Each row of a before or after table is a point. The points were changed in one or more steps. Then noise was added and the rows were shuffled. The steps act on columns, c1 being the first. Write out the steps. A step turns or swaps two columns, mirrors them in a line or flattens them onto one, adds a multiple of one to another, or multiplies or shifts one. Angles are multiples of 10 degrees, from the lower column toward the higher: turns from -170 to 170, lines from 10 to 170 but not 90. Use the fewest steps. Two steps may share a column if one is a turn and the other turns, adds or multiplies; they go together, in the order done. Otherwise the lowest column goes first.
In the rows, 128 means zero.

Before (11 x 2):
[[162  89]
 [155  76]
 [102 166]
 [135 127]
 [143 138]
 [145 109]
 [137  82]
 [136 144]
 [ 95 140]
 [130 160]
 [146 173]]
After:
[[136  38]
 [112 206]
 [155  52]
 [104 152]
 [133 159]
 [141 218]
 [140  92]
 [133 129]
 [148  22]
 [140 147]
 [131 192]]
Steps: multiply c1 by 0.7; multiply c2 by 2

Before, 13 rows:
[[ 98 101  62 173 146  86]
 [153  91  61  81 146 124]
 [134 214 153 145 134 124]
 [124  81 125  62 109 127]
 [115 133 133  98  74  96]
 [104 138 104  97  83  66]
 [119 155  65 134 204 101]
 [140 206 108 164 139 131]
 [174 103 126  56 102  92]
 [178 209 112 150  97  63]
 [151 189 150 158 158  89]
 [103 112  64 176 135 142]
 [141 158 187 147 118  65]]
After:
[[117 145 191 136 200 159]
 [129 117 196 175 135 109]
 [130  86 135  65 108 113]
 [116 172 100 155 161 184]
 [140 115 159  99  85 188]
 [136 133  67 145 117 196]
 [ 85  93 114  56  98 151]
 [ 77 181 125 153  99 220]
 [108 201 142 164 141 153]
 [133  89 199 173 148 155]
 [142 121 126  99  75 157]
 [129 205 103 145 136 158]
 [ 80  92 183  79 147 119]]
Steps: turn c1 and c3 by -160 degrees; mirror c2 and c6 in the line at 10 degrees

Before (14 x 11):
[[110 126 149 129 138 132 127 112 136 144 124]
 [102 121 140 127 140 122 116 136 138 130 114]
 [102 114 116 130 118 115 111 117 115 158 114]
 [123 115 119 128 152 151 114 146 129 133 127]
 [154 113 159 118 105 126 154 129  87 129 145]
 [155 124 129 115 137 119 159 121 129 118 145]
 [119 106 138 139 137 127 119 117 138 146 130]
 [101 115 127 121 144 147 141 106 133 124 122]
 [102 114 138 111 127 135 112 117 138 126 138]
 [118 168 148 152 134 127 106 133 131 132 141]
 [138 113 137 124  52 144 123 104 120 131 142]
 [105 126 141 122 148 126 112 100 127 135 138]
 [111 121 124 114 136 130 141 127 138 158 140]
 [136 150 130 120 149 130 108 138 138 157 112]]
After:
[[121 245 150 110 127 125 108 136 120 131 143]
 [118 104 122 137 138 129 141 123 121 160 141]
 [115 121 152 141 135 133 126 140 116 146 122]
 [109  91 128 149 126 150 143 140 115 127 123]
 [119  63 138 130 132 129 117 143 117 145 128]
 [136  80 139 151 147 147 123 140 202 129 144]
 [146  81 159 133  97 123 155 125 163 129 145]
 [111  88 116 134 119 118 111 129 141 157 116]
 [124  87 116 112 123 153 114 111 105 135 128]
 [107  86 136 148 134 134 112 120 125 125 139]
 [106 107 140 121 133 123 118 118 113 128 116]
 [111 121 143 155 123 125 111 135 111 135 135]
 [147 119 128 143 125 120 161 132 120 117 146]
 [134 195 130 126 130 134 104 110 104 155 114]]
Steps: multiply c1 by 0.7; multiply c2 by 3; turn c4 and c8 by 130 degrees; add 0.3 times c7 to c8; turn c5 and c9 by -110 degrees
